Each row of a before or after table is a point. The points were changed in one or more steps. Then noise was added and the rows were shuffled. The steps act on columns, c1 being the first. What was done? A step turns or swaps two columns, mirrors them in a line or flattens them onto one, adds a multiple of one to another, or multiplies or shifts one. Angles are multiples of 10 degrees, from the lower column toward the higher: turns from -170 to 170, lines from 10 to 170 but not 90. Use the fewest steps. Two steps may share a column if one is a turn and the other turns, adds or multiplies; they go together, in the order done. Otherwise the lowest column goes first.

Before, 13 rows:
[[-11 -28]
 [  0 -28]
 [-42  23]
 [-20  22]
 [  0   4]
 [ 23 -28]
 [ 20 -30]
 [-31  53]
 [-53  29]
 [ 29 -26]
 [-35   8]
 [-13 -18]
 [-10  38]]
After, 13 rows:
[[-18 -22]
 [ 57  21]
 [ 59 -11]
 [ 33 -16]
 [-35  -8]
 [ -9 -29]
 [-35 -11]
 [ 32  22]
 [-39  -1]
 [ 47  -9]
 [ 30   4]
 [  3   3]
 [ -1 -22]]
Steps: mirror c1 and c2 in the line at 70 degrees

Before (13 x 6):
[[ -2 -15  -1  14  26   5]
 [  4   3   2   4  -9   8]
 [ 16  22  -6  10  20 -12]
 [  3  60  -1  23 -48 -11]
 [-29  -7   2  10 -35  -7]
 [ -5  -2  32  22  24  15]
 [ -7  15  21  14  -4 -13]
 [  2 -17   3  -3  11   4]
 [ 15  19  18   1  17 -12]
 [ 18  -1  18  -3 -39   6]
 [ 13 -10   7 -12  -8  15]
 [ -3  59  -5  -8  24   8]
 [ 19 -10  16  -6  24  -4]]
After (13 x 6):
[[-29   4   6  -5   6 -11]
 [ 46   9   0   9  -9  -8]
 [-24  11   7  -1   5  21]
 [  2 -15   2 -10  14  -8]
 [ -9  -5  -1  -2  -3 -16]
 [ 25  -7   8  -2  34  -2]
 [-27  11  -3   9   4  22]
 [-18 -10  -1  -6 -14  59]
 [  7  -8   0   5   8   1]
 [-21 -14  12  21 -16  -2]
 [-19  -6   2  14 -13 -15]
 [ 44  11  -2  24  25  61]
 [  6  14   8  16  -4  17]]
Steps: turn c1 and c5 by 120 degrees; turn c2 and c6 by 90 degrees; multiply c3 by 0.4

Before, 9 rows:
[[ 27  18  10 -23   4  20  35   2  -3  25 -38 -16]
 [ 20   4  -5 -28  12  -4 -18  -3 -12 -31 -20 -16]
 [  4 -20  19 -14   8   4 -21 -15   5 -15 -27  -6]
 [-31  -5  13   2  12   1  15 -10   4   6  28  -2]
 [  0 -11  -4 -11 -16   8 -26   8 -11 -21 -27 -10]
 [-43  -7 -14  14   4   3  20 -43  10  -1  11   6]
 [ 10   2   4 -21  21  14 -19   5 -13  -6 -12  23]
 [-16   1  10  43  -8   9  33 -42   8   0  16  -4]
 [ -3   2   4  10  -6 -15   6 -12  23   1  -7   9]]
After, 9 rows:
[[-43   9 -20 -17   6  -1  19 -41  11   1  10  -3]
 [ -1  14   1  -3  -2   7 -26  13 -10 -16 -29  15]
 [  4  21  17 -19   7  -2 -23  -1   4  -6 -28  14]
 [ -4   1  -8   0 -16   0   6 -16  24   0  -8  -9]
 [ 10   7  11 -14  22  -4 -18  18 -13  -5 -13 -22]
 [ 20   1   0 -23   2  -4 -20  16 -11 -31 -21  18]
 [-15  -2   7   6   4   5  32 -59   6  -1  17   4]
 [ 28 -30  11 -17  19   3  36  17  -3  18 -38   6]
 [-31   3  11  -5   8  -5  15  -8   4   8  28   3]]
Steps: turn c2 and c10 by -20 degrees; turn c2 and c12 by -160 degrees; add -0.5 times c9 to c3; turn c4 and c8 by -40 degrees; turn c5 and c6 by -60 degrees; multiply c6 by 0.4

Before:
[[ 12 -14  -6   4   5   4  -6  -8  21  -3  -9 -10  -8  -7  10  -9   7   5
   -8 -18]
 [  9 -13  24  -7 -10 -21 -21   9  18   2  -7  -4   8   0   7  14  12   2
    2   9]
 [  9 -11 -14  -4  -2 -22 -20 -25  18  -5  12   4   7  12  10 -31  -8  13
    1   4]
 [ 10  -2 -11 -13   4  10 -20   9  -2  -5  -2  -7  -6 -10 -21   4   3   2
   -5  14]
 [  2  24 -12   0  -9 -41   4   3  22  -4  13 -12  -9 -13   7  15 -12  -9
   10   6]
 [-29  -5 -17   6   2   6 -25   0 -17   6 -38 -11  -6  -5   8 -21  19  -6
   15  15]
 [  9   1 -12 -10  -8   6 -15  10  16  -4  12   6  -3  -2   2  12  -8 -29
   -1   6]
 [-20 -11  12  -5  16   0   8 -26  22  -4  12  11  27  -7   6  12   1   2
   -2   2]
 [  6 -12 -21   0  56  10  15   9  22  28   8  -2  -9  -4   0   5  -6  11
  -10 -38]
 [ -5   6   7 -10   0  12 -25   6  22  -4  11  -8  -3   7 -49   3   6  13
    7  -5]
 [-13  -1 -17   7  -4   6 -16   6   5  19   7  60  22 -11 -12   0   6  13
    7   4]
 [ 11 -11   3  -4  -2  -4 -24  -8  18   9 -35   8  -3   1  -6  16 -12 -12
  -10 -20]
 [-21  -8   2  -8  -6 -23  36   2 -20  18  -4  -2  -8   9  10   4  -9 -12
   -2   5]]
After (13 x 20):
[[  6 -12 -56  -8   0   9  14   8 -11  29   8  36  -9  -4  20   5  -7  -9
  -18  12]
 [-12  -2   0  -5  18   5 -15   6 -12  19   6 -27  21 -11  -1   1   6 -15
   -3  57]
 [-20 -10  -9  -4 -18   0   7 -25  -3  -3  11  -4  28  -8  23  13   3   3
   -6  10]
 [  2  24   9   6  18 -41   5   2  -6  -4  13  -1 -11 -13  22  15 -10   8
   -4 -14]
 [-21  -8   7   3   0 -23  37  -1  18  19  -5  -4  -8   8 -11   5 -11  13
    2  -3]
 [-30  -4   0   7  19   7 -24  -1  16   7 -38  -9  -4  -6 -10 -20  20   0
  -11 -14]
 [  9   1   4  12  12   7 -16  10  -6  -4  13  -9   0  -3  14  11  -8  28
    8   4]
 [ 14 -11  -2   2  -5  -5 -25  -8 -13   9 -34  16  -5   1  12  17 -12  11
   10  16]
 [ -4   4   5 -16  -6  13 -26   8 -53  -4  10   7  -4   8  -6   3   5  -6
   -6  -5]
 [ 10  -3  -8 -10   7   8 -21   8 -18  -6  -3 -10  -5 -11 -13   2   4   8
    2 -12]
 [ 13 -14  -9  -1   1   4  -7  -7  -1  -2  -8  20  -6  -7  22 -10   7  -7
    5   0]
 [ 10 -14  18  -7 -20 -19 -22   9  -2   4  -7  -8   7   0  19  15  13   3
    5  -8]
 [ 10 -11  -2 -10  13 -23 -19 -26   0  -3  15  -4   7  12  18 -31  -7  -7
   -1   2]]
Steps: turn c5 and c19 by -150 degrees; turn c3 and c5 by -70 degrees; mirror c4 and c18 in the line at 160 degrees; mirror c9 and c15 in the line at 60 degrees; turn c12 and c20 by 110 degrees

Before, 8 rows:
[[ -4   9  -4  18  16   6  -5  22  -2   3  11  -6 -15   8   2 -22   1   5
    9  -3   5  11   9   4  14 -16  -6  -5   6   2   9  17  37  -7  23 -10
   -7 -15   1  10  10 -17  11  12   2  14  -8  -2]
 [  0  10  -1  13  17   2  20  -7  -7   7  -2   1  -6   2  -1 -16  -6   0
   -3  -2   1  -8   9  19   1   9  -6   3   4  28 -11  37  -6   9   8  -9
   -2   5  -1 -17  -3   8  -5   8  10  14 -20   6]
 [  7   3  -5   7  18  10  -9  -4   3  -7  15   5 -14   7   9  -9  -1  -6
    2   0 -19 -10 -11   4   5  10  -5   2  -4  -5   6 -19  -9  60  -5 -11
    1  -8  -1   2   8  12  -2  -1 -22 -16  38   5]
 [ 16  -1 -19   7  -4  -8  18   4   5  -1  -5  -7 -17   3   3 -22  11 -11
    1   0   5  -4   9  11   3 -34  -1  -6  10  -7  -4  -4  -8  -5  -6  -4
   16  -3  12 -15   8 -30  11   8  -2  21  -6   7]
 [  6   3 -17   8  -1   5   7  15   2  -3  17   2  -5   6   8 -19  -2 -10
  -16   5   9 -11   9  -6   9  15  34 -43 -12   9   2 -11 -14  12   0   4
   -5  -5  -3   5  -5  12 -36  11 -14  -7 -26  -5]
 [ -6   0  17  -6  10   4  -3  -4   5   5   3  -9  -6   3  10 -23  -1   6
   -2  -1 -22  -7   6   0  12   5  13   1   8  -4 -13 -17  10   0  -4  10
   -1   5  28 -16 -16  -2   4  -1  -3 -13 -27  -2]
 [  0   8  -8   9  12 -42 -10  -9   0  -1  -7   0  -2   6  11 -21  -5  -5
    8   2   9 -12  -5  -9  26  14   3   4  10  -2   5 -15  -6  -5   1   8
    5   3  13  15   7 -17  -3  10   1 -18  35 -22]
 [ -4 -24   3  -9 -18   3  -9  -9   2  -5  -4   0 -12   2 -33  -3  27  30
    6  12  -6  -7  -2  -4  24   7  -3   1   3  -8  17 -14 -11  -7  -3  -5
   -7   6   7   7 -14  12   8   4   5 -18 -11   3]]
After, 8 rows:
[[  7   2  -5   7  18   9  -9  -4   3  -7  15   5  14 -33   9  -8   3  -3
    6   5 -19 -10 -11   4   5  10  -5   2  -4  -4  13   1  -9  60  -5 -12
    0  -8  -1   3  -5  12 -18  -1  12 -16  36   5]
 [ 16  -1 -19   7  -4  -9  17   4   5  -1  -5  -7  19 -37   3 -21  -8  -8
    7   5   5  -4   9  11   2 -34  -2  -6  10  -7  -5  15  -7  -6  -6  -4
    6  -3  12 -15  -6 -30  -7   8  -8  20  -5   7]
 [  0  10  -1  13  18   2  20  -8  -7   7  -2   1   5 -38   0 -17   7  -2
   -3   0   2  -8   9  18   0   9  -6   3   5  28 -14  56  -7   8   8  -9
    0   5  -1 -17   4   8  11   8  -1  14 -19   7]
 [ -4 -24   3  -9 -18   4  -8 -10   2  -5  -4   0  17 -38 -33  -3 -25  27
  -15 -18  -7  -7  -2  -4  24   7  -3   1   4  -8  15   6 -11  -7  -3  -5
   -3   6   7   7   3  12   0   4 -10 -18 -14   3]
 [ -6   0  18  -6  10   3  -4  -4   4   5   3  -9   6 -38  10 -23   3   3
   -6  -9 -22  -7   6   0  13   5  13   1   8  -4 -18   2  10  -1  -3  10
   -1   5  27 -16  12  -2  -5  -1  -2 -13 -24  -2]
 [ -4   9  -5  18  16   6  -6  22  -2   2  11  -6  15 -32   2 -22   2   9
    4   9   5  12   9   4  14 -16  -6  -5   6   2   7  37  37  -7  23 -10
   -2 -15   1  10  -5 -16  -4  12 -10  14  -9  -2]
 [  6   3 -17   8  -1   5   7  15   1  -3  17   2   5 -34   8 -19   3 -18
   -6  -7  10 -12   9  -6   9  14  34 -43 -11   9  -2   9 -14  12   0   4
   -2  -5  -3   5   0  11   6  12  39  -7 -26  -5]
 [  0   8  -7   9  12 -42 -10  -9   0  -1  -7  -1   1 -34  11 -21   6   1
    9   3  10 -13  -4  -9  25  14   3   4   9  -3  11   5  -7  -5   0   8
    2   4  13  15  -6 -17   2  11   2 -18  33 -22]]
Steps: turn c13 and c17 by -170 degrees; shift c14 by -40; turn c18 and c19 by -40 degrees; turn c20 and c41 by -140 degrees; turn c31 and c47 by -10 degrees; shift c32 by 20; multiply c37 by 0.4; turn c43 and c45 by -120 degrees
